Each row is a point. To make a cloud, some directions were put in groups of two or more. Within a group, all points are equally far from the middle, so they leave a hole (a ring in 2 directions, a hollow ball in 3). The other directions are filled evenly. Then the cloud was stretched, turned, moved and blurred a little. How many holes are there, and how many directions does each take, smallest first?
In the rows, 128 means zero.

Cloud, 20 rows:
[[128 101  79]
 [128 151 125]
 [165  86  78]
 [104 142  76]
 [110  66  84]
 [131 126 137]
 [136 135  84]
 [137  63 116]
 [162 134  79]
 [100 120 141]
 [102 105 144]
 [130 136 151]
 [114 169 154]
 [ 75  93 146]
 [139 163  95]
 [122 113 154]
 [129  71 119]
 [153 126 103]
 [171  72 108]
 [167 115 152]]
Holes: 0

Cloud:
[[132 157 112 113 147 153]
 [123  94 181  91 192 138]
 [152 102 165 143 181 101]
 [142 115 110  90 152  68]
 [ 75 102 113 105 134 109]
 [128 147 117 166 116 107]
 [126  82 176 139 157 132]
 [113  73 180 116 122 148]
 [ 98 104 104 133 174  93]
 [116  93 139 164 158 118]
 [119  95 168 146 162  93]
 [146 148 173 131  97  88]
 [163 147 155 152 178  66]
 [123 143 166  92 102 156]
 [113  79 178 126 126 124]
 [107 101 156  86 153  74]
 [155 120 101 128 180 152]
 [ 95 172 115 109 142  97]
 [ 94  97 185 118 127 111]
 [ 65 133 140 156 130 137]
 [ 80 102 108 133 150 105]
 [146 152 177 139 116 103]
 [105 103 155  84 154  73]
 [ 89 150 144 145 193 136]
 [ 88 159 117 116 109 123]
 [118 161 142  86 121 111]
 [162 145 176 143 146 131]
 [ 96  94 108 102 106  77]
 [141 123  97 108 139  93]
 [158 168 173 112 156  65]
 [108 162 122 101 166 142]
 [119 150 162  83 138 139]
 [ 89 154 154  89  93  88]
 [174 148 169  98 163 120]
 [103  87 178 141 132 113]
 [115 170 108 126 136 105]
 [ 72 126 126 145 174  82]
 [ 82 105 113  97 145  94]
 [ 83 158 145 152 165 110]
 [ 78  99 118 111 148 160]
 [ 75 124 135 148 177 113]
 [ 66 150 145 159 133  94]
 [ 70  92 127 161 119 137]
 [153  99 141  89 153  99]
 [159 151 155  97 130  69]
 [128  94  98 119 132 137]
 [ 89 127 159  84 122 134]
 [111 151 174  79 174  94]
 [ 81 137 146  84 121 103]
 [105 171 178 144 164  75]
 [127  96 107  97 142 101]]
Holes: 2 (2, 2)

Cloud, 85 rows:
[[138 139 127 129 154 164 127 124]
 [100 151 173 133 140 114  95  93]
 [146 134 145 116  90 149 117 125]
 [143 188 122 175 162 118 153 112]
 [147 168 159  97  72  86 119  79]
 [112 117 141 174 156  95 111  67]
 [101 139 168 111 143 159 102 134]
 [148 132 161  99 119  91 109 130]
 [ 89 149 138 120 114 179  83 146]
 [162 168 113 130  70 126  99  79]
 [ 70 158 139  94 150 120  78  52]
 [100 142  87 144  81 108 137  55]
 [135 101 138  87 126 158 110 155]
 [102 102 170 132  90 142 120 156]
 [ 79 134 149  80 102 108 174  89]
 [ 87 191 115 113 171 136 161  74]
 [119 134  82 160  96  97 163 114]
 [148 152 124 114 106  91 116  73]
 [135 141 106 125 129 108  91  73]
 [116 153 158 173 168 132 139 112]
 [135 171 144 156 145  86  78 150]
 [ 89 122  89  82  89 106 122 119]
 [ 84 128 107 175 179  82 134 111]
 [152  85 112 131  96  91  91 154]
 [ 80 118  81 166 110 162 147 134]
 [150 114 125 162  96  73 140 117]
 [ 90 148  98 157 162 109 151 133]
 [126 100 139 182 149 101 117 140]
 [121 129 149 191 175 139  96  86]
 [ 98 167 105  87  94 182 149 116]
 [100 193  97 172 139 105  97 105]
 [166 178 110 172 112 132 158 147]
 [ 84  79 103 159 132 146 110 136]
 [152 114 106 141  86 146 107  73]
 [155 194 176 100  97  79 131 135]
 [147 169 151 166  68  92 143  78]
 [128 124 145 115 145 143 136 114]
 [ 74 179 155 112 126 131  99 113]
 [134 133 114 178 103  81 131 107]
 [114 120 121 107 135 144 122 111]
 [111 171 140 154 169 138 100 148]
 [ 80  84 143 170  95 100 141  57]
 [ 49 158  91 168 154 107  83 100]
 [148 136 150 151 128 104  91 146]
 [137 147 122 106 149 134  66  61]
 [ 75 156 103  97 105 115 141 138]
 [ 97 105 145 185 105 149 128 132]
 [137 189 141 158 172 140 146 159]
 [102 131 179 170 121 139 133  91]
 [150 115 138 144 107  74 155 128]
 [ 63 165 126 167 111 122 130  75]
 [ 86 110 115 173 145 148 124 119]
 [134 128  96 147 132 156 144  61]
 [105 182 170 137 123 119 126 167]
 [146 187 131 176 165 144 147 105]
 [ 63 109  85 174 116  89 114 121]
 [144 150 106 103 192 149 131 111]
 [ 79 146 130 118  96 153 139 115]
 [ 94 118 149 129 153 113 143  84]
 [134 125 119 105 148  97 105 155]
 [ 75 177  81 154 135 124 109  59]
 [123 104 178 127  92 114 112 147]
 [154 163 136  91 107 171  84  84]
 [101 117 113 126 137 139 152 142]
 [ 71 112 122 115 182 109 131 118]
 [141  94 135 160 114 121 179 126]
 [ 91 135 125 151 128 126 151  57]
 [160 160 144 164 167 120 142 142]
 [139 177 122 179  91 107 101  78]
 [149 109 132 180  97  87 141 126]
 [ 75  96 130 106 118 167  98 134]
 [ 96 150 129 112 159 129  64 146]
 [125  85 133 161 104  75 113 100]
 [106 126 139 190 151 141 115 133]
 [ 80 188 106 130 143 154 117 146]
 [139 176 100  86  82 114 138  95]
 [132 146 140 103 147  82 104  79]
 [139 109 109 162  99 121 138 144]
 [151 167 157 182 144 151 108 147]
 [ 94 156 107  77 165 158 134  74]
 [149 143 156 100  99 111  84 154]
 [130 164 107 130 141 167 133 119]
 [124 142 178 202 170 155  79 160]
 [115 155 172 151 166 138 116  63]
 [ 98 130 121 172  92 123 110 103]]
Holes: 0

Cloud:
[[108 143 126 117 111 124  85 116  81]
 [135 155 204 131 111 104 114 175 124]
 [145 141 122 135 121 111 133  35 104]
 [113 107 195 130  46 125 166 121 140]
 [152  81 144 159 144  86 121 142 110]
 [157 163 173 137 165 113 114 153 130]
 [154 137 117 162 121 122 144  99 103]
 [135 143 138 137 103 107 183 124 132]
 [131 139 144  70 137 167 154 118  96]
 [149 167 119 112 161 115 161 169 163]
 [173 153 126 125 151  88 134  99 125]
 [ 76 126 159 133 132 146 106 129 146]
 [103 171 130 137 140 155  90 192 110]
 [142  87 156 101  75 141 135 102 165]
 [133 112 195  90 135 116 151 180 145]
 [147 148 120 155 142 116 111 150 138]
 [101  99 104  97  89 158 180 137 112]
 [193  81 134 116 113 161 151 136 137]
 [112 134  89 142 146 167 125  75  97]
 [144 137 135  80 131  51 129 171  67]
 [156 108  92 114 138 155 167 147 134]
 [125  96 129 143 118 139  54 135 111]
 [120 119 136  85 153 112 141 156 121]
 [ 93 165 133 162 119 161 150 140 115]
 [ 92  99 130  98 139 120 113 157 131]
 [127 117 167  89 170 117 115 124 153]
 [143 143 193 114 103 111 138 121  60]
 [122 157 134 147 154  80  55 176 129]
 [110 150 137  73 139 113 158  91 154]
 [157 130 140 101 165 119 127  93 188]
 [168 181 136 145  93 151 149 142 157]
 [161 125 177 113 104 149 147 106 134]
 [124 162 184 163 128 114 116 178 129]
 [ 94  81 167  89 104 169 135 184 122]
 [127 160 130 198 130  74  93 135 156]
 [ 85 103 133 137  91  76 128 125 148]
 [101 140 147 135 154 154  92 109 136]
 [141 129 124  97 158 105  77 127 123]
 [141  98 165  64 129 107 131 121 166]
 [168 136 176  90 133  71 105 145 143]
 [ 82  87 179 131 145 124 128 160 138]
 [192 122 150  66 116  64 112 158  97]
 [145 131 162 110  89 126 112 140  57]
 [145 126  99  91  81 108 139 105 191]
 [ 94 202 166 128 115 134 101 110 107]
 [161 160 172 155 116 130 137  98  77]
 [127 126 142  99 123 121 116 212 151]
 [151 200 113 114 161 101 107 104 122]
 [168 118 172 133 125 130 149  97  53]
 [133 128  98 128  78  89 140 139 131]
 [140 126 189 110  86 115 144 119  57]
 [166  89 127 121 144 101 151 150 125]
 [105 149 113 157 116 161 139 136  94]
 [153 157 151 113 111 187 145  35 145]
 [112 145 196  70 160 143 138 110 135]
 [140  78 204  83 130 167 156 140 124]
 [ 69 155 138 133 140 103 137 119 155]
 [195 155 140 126 153 122  89 101 136]
 [180 127 177 143 108 131 119 162 142]
 [161 182 156 163  82 143  98  91 105]
 [131 149 183  84 120 151 156 121 132]
 [ 82 188 168 105 111 163 122 106 149]
 [138  92 167 109 102  70 129 174 144]
 [105 176 178 154 138 145 173 159 126]
 [101 140 115 111 113  99 105 172  92]
 [165 127 116 143 162 164 133 129 149]
 [165 105 139 109 102 157 120 119  63]
 [193 124 158  89  87 159 149 137 150]
 [148 133 154 130 157 145 101 126 151]
 [134 127 144 145 145  96  71 191 100]
 [126 105 121 119  92 139 156 137 139]
 [117 136 179 102  91 188 129 118 114]
 [145 129 155 149 161 136  71 160  82]
 [147 127 145 132 164 152 113 121 137]
 [150 161 134 178 103 107 126 117  97]
 [140 130 191 150 160  96  54 150 131]
 [174 165 202 144 137 104  80 156 144]
 [ 55  94 142 115 137 144 134 155 117]
 [164 151 136  83 118 144  96 177 137]
 [142 109 176 184 132 163 171 158 160]
 [147  81 193 108 115 148 156  99  81]
 [151 119 137  69 134 123 126 106 182]
 [150 190  89 132 155 104  88 102 104]
 [ 99  74 134 135 129 107 120 130 140]
 [120 129 167 141  95  64 100 150 110]
 [115 144 105 142 164 129 160  73 122]
 [141 128 144 167 121 133  97 154 102]
 [149  41 142 144  82 120  94 121 138]
 [154 116 155  86 154 104 122 120 162]
 [105 102 222 115 105 121 137 173 108]
 [130 115 196 141  69 118 168 126  97]]
Holes: 0

Cloud, 88 rows:
[[112 131 163 111  86 163  84 143 126]
 [145  83 135 143  87 144 123  78 104]
 [101  87 129 161 146  82 150  77 126]
 [146 111 143  52  96 127 149  90 128]
 [196 109  76 134 116 141 113 128 135]
 [113 148 134 153 115  71 166 162 163]
 [128 141 119 116  69  82 104 149 120]
 [108 145 106  99 187 185 158 159 155]
 [127 149 122  49 137 116 168 111 133]
 [168  80 129 155 180 132 132 134 109]
 [193 120 110 110 136 112 111 108  77]
 [160 166 130 157 100 135 125  83 100]
 [130 136 135 119 116 132  82  79  81]
 [161 141 161 171 157  89 123 127 125]
 [155 111 148 134 134 194 114 144 108]
 [110 106 162 138  88 111 173 100  84]
 [184 149 135 155  98 108 122 137 148]
 [105 107 109 169 134 150 104  69 149]
 [ 68 114 121 136 173 122 145 110  95]
 [ 78 135 154 151  92 147 146 146 169]
 [150  83 116 159 154 167 114 136  64]
 [134 167 139 191 122 139  88 117 116]
 [180 171 156 114 118  94  99 109 160]
 [127 123 151 127 165 154 182  94 145]
 [116  55 149 139 119 124 107 141 115]
 [ 67 132 179 123 122  92 125  90 157]
 [153 157 143 104 158  91 183 121 103]
 [107 112 147 151 114 142 138 123 206]
 [169 158 112 151  90 113  94 106 165]
 [ 96  94 108 136 171 150 122 181 149]
 [136 118 126  48 113 109 157  98 173]
 [136  95 159 119 179  93 181 101 120]
 [112 205 156  97 136 105 129 122 151]
 [146 106 155  70  86 128  98 114 111]
 [107 119 148 136 150 168 136 163  67]
 [ 99 122 133  95 138  94  93 113 129]
 [126 119 120  97 139 145  87  96  80]
 [121  72 124  76 158 110 149 152 149]
 [150 126 133 134 200 181 130 108 135]
 [118 155 141 114 117 187 119  75  83]
 [109 164  67 143 164 137 155  99 173]
 [120 155 150  87  54 118 122 164 167]
 [127 117 130  75 158 119 144 186 105]
 [150 107 150 109 125  79 110  76  94]
 [142  67 144 158 102 124 112 101 177]
 [162 174  85 155 103 144  91 109 142]
 [135 137  92 105 109 127 159 175 151]
 [139 137 123 122  61  99 106 172 157]
 [185 103  94 125 153 156 118  92  66]
 [ 89 180 127  86 124 170 115 100 133]
 [ 73 116 137 128 113  64 151 107 113]
 [171  66 129 166  95 112 125 136 136]
 [132 166 174  85 127 129 127 171 129]
 [133 154 188  87 138 107 130 158 142]
 [125 136 130 150 129 153  69  80  88]
 [122 152 127  95 158 138 149 177 179]
 [ 96  83 106 139 104 142 168 124 117]
 [128 145 188 104  93 150 103 131 114]
 [116 173 162 100 163  79 166 120 109]
 [145 104 105  81 160 154 185 128 103]
 [162 150  86 156 176 105 127 150  78]
 [180 128 169 136 153  83 124 108 151]
 [111 164 141 143  72 103 111 157 119]
 [130 125 115 140 114 209 149 133 140]
 [149 153 108 120 187  83  90 131 123]
 [127 153 156 108 155 168 115 170  89]
 [117 103 120  79 112 156 148 171 100]
 [193  99 102 134 129 137 122  93  85]
 [ 96 116 106 127 130 190 163  83 128]
 [138  99 126 116 117 135 103 147 205]
 [129 134 174 139  98 127 155 117  74]
 [173 157 158  88 104 125 167 116 157]
 [139 138 107 136  90  82 144 164 133]
 [ 68 158 143 111 110 125 126  84 135]
 [103 126 132 136 114 196 149 154 139]
 [125 141 115  50 104 107 145 113 150]
 [124 111 111 118 199 180 141 154 157]
 [121 147 185 163 120 120 145 123  97]
 [149 164 156 148 102  69 145 150 126]
 [ 66 147 178 106 133 111 133 124 162]
 [128 115 136 142  94  58  83 139 120]
 [125 123 177 160  75 125 134 117  95]
 [133 116  56 125 116 117 133 120 150]
 [108  74  98 121 142 144 109 126 167]
 [ 96 137 182 115 125  82 148 165  87]
 [139 146 131 158  90 120 115 128 203]
 [157 198 106  85 128 151 129 108 158]
 [116 181 121 140 113 113 148 140 181]]
Holes: 2 (4, 4)

Cloud, 102 rows:
[[155 138 126 120 115 188 178 139 170]
 [145 171 179 148  95 159 109 130 175]
 [135 128 127 105  88 142 168  89 117]
 [115 103 108 165 139 122 174 159  75]
 [165 154 156 109 167 107  63 102 108]
 [136  90 124  89 158 136  81 107  87]
 [145 118  62 167 142 155 163 121 155]
 [118 107  98  89 144 147 143  68 118]
 [176 136  98 169  95 152 156 146 144]
 [150 166 128  95 146 144 114 100  88]
 [164 124 172  98 170 188 135 117 135]
 [133 144 143 150 141 148  78 148 177]
 [124 158 161 116 141 125  88 166 167]
 [157 131 171 162 165 183 114 128 148]
 [178  95 119 180 167 120 103 129 124]
 [192 101 163 145 160 112 129 105 116]
 [191 139  80 117 115 138 103 107  90]
 [102 153 106 149 170 133 134 123 140]
 [136 143  94 158  70 131 134 113 176]
 [ 77 115 133 143 150 125 175 155 131]
 [115  95 106  99 140  98 154  67 131]
 [159 120 136 163 185 157 131 124 163]
 [132 101 135 169 182 133  68 126  98]
 [135 131  67 104 136 125 115 102  61]
 [103 142  70 164 140 171 118 140 100]
 [154 137 104 193 183 179 112  99 138]
 [152 147 143  69  87 118 139 111 189]
 [ 86 137 123 130  78 153 107 114 140]
 [104 143  92 179 129 180 147 136 154]
 [124 120 144 107  74 148 134 115  79]
 [130 151 125  81 163 126 101  79 167]
 [110 135 117 114  57 188 127 111 120]
 [137 136 196 121 134 142  85 145  85]
 [ 88 158 149 152 133 122 161 126 155]
 [154 142 100 175  98 155 181 146 117]
 [192 110 159 134 127 158  86  84 123]
 [158 160 161 140 139 158  79 110 138]
 [ 97 129 133  88 147 120 127  67 132]
 [116 112  81 187 119 107 114 123  95]
 [140 164 111  79 111 141 130 135 139]
 [164 137 104  79 144  95 148 119 130]
 [ 95 157 142 126 118 156 123 113 105]
 [198  84 102 153 174 130 127 114 121]
 [151 148  80 186 108 118 138 149 133]
 [105  84 107 140 138 164 153 164 127]
 [115 158 148 154 174 136 155 121  73]
 [135 107  93 191 105 146  96 111  63]
 [159 122  95 136 107 177 187 111 116]
 [199  98  93 166 181 147 128 124 109]
 [164 106 162  97  96 188 111 132  69]
 [105  87 137 104 181 153 134 133 118]
 [114  95 153 176 134 151 172 143 103]
 [117 140  92 111  78 107 124 113 118]
 [117  67 104  86 143  96 150 124 131]
 [ 92 134 119 127 127 100 208 153 159]
 [ 79 105  98 111 190 117 174 117 147]
 [144 182 147 164 133 155 112 122  86]
 [105 161 119 133 107 195 136 129 124]
 [137 134 124 108 124  93 206 127 100]
 [143  99 120 145 179 115 119 173 113]
 [115 125 128 191 144 173 124  90  94]
 [192 113 118 125 170 104 153 103 121]
 [154 121 118 189 138 145 183 109  69]
 [117 123 118 117 160 146 189 127  76]
 [142 132 198 136 150 182 119 148 132]
 [139 145 185  80 122 143  88 143 131]
 [152 167 172 128  76 192  89 121 175]
 [196 132 122 168 135 128 140 101 104]
 [126 158 134  97 175 124 154 131 151]
 [ 95  99  96 120 139 146 137 170 110]
 [146 118 127 137 165 174  94 152 139]
 [155 164 152 159 145 126 160 155 116]
 [117 104 112 115 159 148  74 124  70]
 [160 136 131 147 218 108 103 136 108]
 [ 95 126  90 176 138 150  89 156  75]
 [133 170 123 168 129 119 113 155 157]
 [114 106 127 160 156  91  76 131  89]
 [118 115 114 109 134 149  66 163 115]
 [ 96 106 143 150 184 115 121 144  93]
 [103 122 142  75 145 125 136 110  70]
 [107 105 112 102 135 157 128 150  80]
 [174 122 131  82 128 135  79 127 106]
 [151 148 188 118 129 159  80 149  93]
 [165 123 116  93 110 178 120 141 164]
 [146 151 136 158 145 140  83 103 173]
 [119  98 180 142 117 165 112  95 133]
 [181 147 113 106  87 178 121 109 122]
 [171 127 147  84 148 130 183 108 148]
 [163 103 159 165 171 120  93 108 134]
 [149  92 172 129 147 103 142 116 192]
 [131  88 155 166 104 153 131 113 120]
 [152 189 158 112 113 174 121 148  90]
 [ 90 103 109 163 128 175  75 135 145]
 [117  91 158 112 168 136 173 156  98]
 [176 131  89 122 164 169 144 102  84]
 [119 165 128 122 181 114 107  92  85]
 [157 115 177  87 125 190 108 125 108]
 [173 146 126 136 104 182  93  71 144]
 [156  80 120  87 147 132  83  92 144]
 [179 121 118  91 120 161 114  99 157]
 [174  82 111 144 115 155 136 159 116]
 [162 109  75 116 143 160 128  50 143]]
Holes: 2 (2, 3)

Cloud:
[[107 110 110 146 115 147 123 104 164]
 [151 113 106 142 135 167  89 169  78]
 [125  76 127 117 159 177 130  90 117]
 [161 102 115 137 133  80 146 142 101]
 [106 152  91 122 114  85 165 172 148]
 [124 176 131 170 110 110 148 186 136]
 [159 153 160 196 142 174  90 132  99]
 [114 151 164 194 164 134 156  95 152]
 [156 172 182 166 102 124 149 100 117]
 [150  73 134 142 133 144  66 135 122]
 [169 111 128 181 102 134  91 150 127]
 [ 85 147  99 150 166 131 131 146 141]
 [ 90 119 110  82 179 115 117 129  98]
 [175 124 130 199 102 147  92  79 114]
 [102 137 116 124 157 146 141  62  95]
 [158 142 110 121 108 134 141 119  74]
 [131 112  82 159 117  97 134 163 142]
 [171 134 165 159 117 108 178  86 109]
 [115  72 151 132 173 167 158 144  99]
 [ 68 129 118 180 166 107 181 117 108]
 [ 72 108 136 127 117 120 115 143  96]
 [177 130 142 114  85 109 104 176  99]
 [145 131  87  76  99 104 139 200  98]
 [ 55 125 142 152 188 161 150 126 126]
 [135  95 152 166 152 105 165 135 115]
 [139  86 160 137 137 118  89  91  96]
 [102 152 145 188 146 161 119 148  76]
 [135 134  73 122 142  99 143 150 133]
 [ 94 108 118 113 134 180 166 130 110]
 [122 122 105 108 156 119 195 133 132]
 [133  80 107 146 144 130 124 129 157]
 [139 187 154 151 134 133 129 117  76]
 [113 153 133 172 119 148 114 170 139]
 [ 97 103 122 118 117 111 145  83 153]
 [128  97 127 128  83  93 100 133 137]
 [149 142 151 166 127 183  95 149  85]
 [157 103 150 119 116  92 130 149  92]
 [120 179  87 145 126  97 142 152 119]
 [108 113 124  67 155 120 139 164 105]
 [143 147 152 184 113 130 120  35 130]
 [129 175  99 128 115 118 150 114 108]
 [ 74 144 125 187 153 110 163 144  94]
 [ 81 142 126 169 135 107 228 135 121]
 [ 95 171 139 156 119 104 177 106  93]
 [107 103  83 134 116 137 101 128 152]
 [103  89 112  96 169 133 134  76  90]
 [146 142 173 210 126 168 111  80 120]
 [119  87 106  86 132 105 159 135  80]
 [100 138  85 117  99  64 164 184 121]
 [180 169 166 182 112 117 159 152  98]
 [129  98 150 161 147 128 183 120 155]
 [ 70 151 143 178 159 115 206 121 116]
 [140 116 114 119 173 124 113 182  94]
 [145 159  79 116 101 100 142 154  94]
 [101 170 127 195 143  87 162 115  94]
 [106 112  78 111 127  72 124 119 109]
 [ 93  87  70 111 135 132  85 138  99]
 [196 124 127 137  94 107  75 115 119]
 [161 118  83 175 117 142  93 115 120]
 [ 58 102  95 136 158 127 126 163 125]
 [133 120 100 124 152  91 136  79 148]
 [104  66 140 149 121 128 136 133 146]
 [122 137 175 134 168 130 147 100  71]
 [112 107 161 127 108 130 121 108 157]
 [ 85  88 140 160 153 138 110  63 143]
 [122 104 149 156 134  85 195 131 135]
 [160 148 149 143 113  93 102 155  94]
 [178 152 140 182  83 103 100  81 111]
 [179 136 142 159 116 138 126 189 125]
 [136  66 149  91 141 142 110 117 111]
 [105 164 144 182 127 145 161 185  86]
 [135 133 102 195 106 141 129 100 117]
 [ 77 113 116 127 110 114 105 146  97]
 [128 160 123 161  97 111 159  72 123]
 [138 104 131 113 125 145 158 102  79]
 [159 113 141 138 109 119  61 101 142]
 [159 133 127 156 144 104 153  94 158]
 [114 120 127 145 122 126 149  49 136]
 [121  91 169 124 160 190 119 127 120]
 [154 129 138 149 146 114 125 184  81]
 [128 176 167 143  95 131 153 128 122]
 [ 59 105 121 133 153 139 138  79 104]
 [ 69 131 154 127 173 139 185 175 125]
 [157 146 155 167 107 157  60 122 100]
 [ 89 146 117 151 129  97 150  86  86]
 [124 108 148 155  92 109 164  81 121]
 [103 152 148 155 122 176 114 126 124]
 [ 82 140 108 178 177 138 178 107  90]
 [ 93 155 113 177 157 166 158 121  97]
 [ 79 122 130  79 141 101 161 186 106]
 [108  83 111  84 150 168 125 115 119]
 [109 120  77 107 115 110  90 116 131]
 [ 93 145 159 158 130 185 152 142 100]
 [147 139 124 176 161 103 176  59 104]
 [120  87 126 186 150 117 145 106 116]
 [126 172 114 163 127 102 181  78 120]
 [ 67 116 119 120 180 151 199 159 114]
 [185 155 123 166 137 114 147  65 102]
 [104 133 120  98 102 157 107 177 121]
 [140 152 190 168 141 135 196 137 123]
 [124 160  88 112 111  95 151 191  83]
 [135 112 132 147 131 179 169 157  82]
 [159 104 110 115  99 115 137 131  73]
 [144 151 182 128 127 145 162 120  98]
 [120 140 129 152 102  87 206  94 121]
 [ 79  86 125 101 140 162 158 144  76]]
Holes: 3 (2, 3, 3)
